Each row of a before or after table is a point. The points were changed in one or more steps. Then noise was added and the rows were shuffled. The steps act on columns, c1 being the first. What was done? A step turns or swaps two columns, mirrors them in a line or flattens them onto one, adds a multiple of one to another, or multiplies or shifts one. Angles are multiples of 10 degrees, from the lower column toward the higher: turns from -170 to 170, lines from 10 to 170 but not 90. Use the fewest steps. Two steps may share a column if one is a turn and the other turns, adds or multiplies; they go together, in the order done. Otherwise the lowest column goes first.

Before (8 x 2):
[[ -4   1]
 [ -1  17]
 [-11  26]
 [ 12  54]
 [-21 -60]
 [-48  30]
 [ -6  -9]
 [-12  22]]
After (8 x 2):
[[ -9  -6]
 [ 22 -12]
 [ 55  12]
 [ 25 -11]
 [  1  -3]
 [ 30 -48]
 [-60 -21]
 [ 17   0]]
Steps: swap c1 and c2

Before:
[[-23 -20   6 -21]
 [ 46 -39   7  16]
 [-23  -3  -4  -9]
 [ 28  41  43  31]
 [-26 -20  -1 -29]
 [  6 -13  26  42]
 [-33 -22 -24 -33]
 [ 10  -1  40 -32]
 [ 39 -51  31  30]
 [ 60 -21  34  36]
 [-28 -47 -30  -8]
 [-15 -20   4 -41]
 [-26 -48   6  -1]
 [ 13 -15   8 -51]]
After, 14 rows:
[[-16   7 -32 -35]
 [-22 -33  30  30]
 [-15 -13   2  41]
 [ -4 -22   3  10]
 [-48 -26  -7   6]
 [-20 -26  10  31]
 [-15 -28  -1  23]
 [-53  36 -32 -24]
 [ 42  25 -47 -27]
 [-13  17  -2  52]
 [-35  47  -9 -14]
 [-22  62 -38 -30]
 [-48 -27  34   3]
 [ -1   9 -36  37]]
Steps: swap c1 and c2; turn c3 and c4 by 170 degrees

Before, 12 rows:
[[  7   0  20 -20  34  24   6 -13  -4]
 [  1  12 -28   4 -38  43  -9  -4   6]
 [ -4 -13 -17 -22   6 -11 -13  -2  17]
 [ 20  50  12  25  -6 -40 -36  -3  -6]
 [-11  34  27  -7  -4 -15 -27 -18  10]
 [ 26  10  30  19   4 -34  23  12  -2]
 [ 24 -20  38 -28  -4 -14 -35  10 -24]
 [-13  12  29 -10  14 -16 -27  -3 -18]
 [ 32   7   3  -8 -14  -6  11 -17  -8]
 [ 29  12   5 -18 -13 -16  38   4 -29]
 [  8  -7  12 -41  30   5 -12  -2   0]
 [ 15  12  29 -24  15  14 -46  29  21]]
After (12 x 9):
[[ 15 -43  31 -22  45  15  23 -30  16]
 [ -6 -44  25  -7 -22 -15  -9  19   8]
 [ -4 -15 -28   5 -41  44  -4   2   4]
 [-32   3   4  -8   0  -6 -14 -13  -4]
 [-16 -58  13  25   7 -39 -15 -13  -3]
 [ -7  -4  13 -43  35   5  13  -6   0]
 [-10  11  31  17  31 -35 -22 -28  -1]
 [  0  -2 -18 -23   1 -12  18   3  11]
 [  6 -28  28 -11   2 -15   9  11 -12]
 [ -6 -15  39 -27  20 -14  39 -26 -17]
 [-16  22   6 -17  11 -16 -33 -24 -18]
 [-14   3  21 -19  34  25  -4   3  -4]]
Steps: turn c1 and c8 by -130 degrees; add -1 times c8 to c5; turn c2 and c7 by -130 degrees; multiply c9 by 0.7

Before (8 x 12):
[[-13 -25 -29  12 -13  17  -2  13 -22  -7   0 -16]
 [ -9   8   8 -16  12   2   2   1 -19 -10 -28  -2]
 [  9  -3  22  -9  12 -33   5   1  10 -17 -18  -9]
 [ 31 -43 -24  -8  16   4 -13   3 -15 -19  -4  11]
 [ 12  10  29 -54 -11   5   1  17  -5   9  28 -19]
 [ 11 -32 -32 -10 -43  11  23 -42   7  22  13 -10]
 [ -8  25  -6 -17  10   9   1  -3  -5 -24 -12 -21]
 [ 13  12 -10   9  -3 -12  10   5  -4   2 -17  -5]]
After, 8 rows:
[[ -5 -16   7 -15  -9  -5  11   6  -4  -1  12  15]
 [  7  -7 -13   4   9   4   2   1 -19  -9  32  -8]
 [  8  -8   5  61  30  10   2  15  -6   9  -9  20]
 [ 23 -19  -8  12  -8  16   2  -1  -4 -26  16   7]
 [  4  -8 -16   2  21 -32   6   2  10 -17  21  13]
 [  0  33  50  13 -24   2  22 -43   8  24  -9  15]
 [-29  41 -13   5 -28 -13 -13   0 -12 -19   7  15]
 [ 19  29  18 -12 -25   6   0  12 -21  -6  -3   1]]
Steps: turn c1 and c12 by 130 degrees; mirror c2 and c6 in the line at 80 degrees; turn c3 and c5 by 100 degrees; turn c4 and c11 by -160 degrees
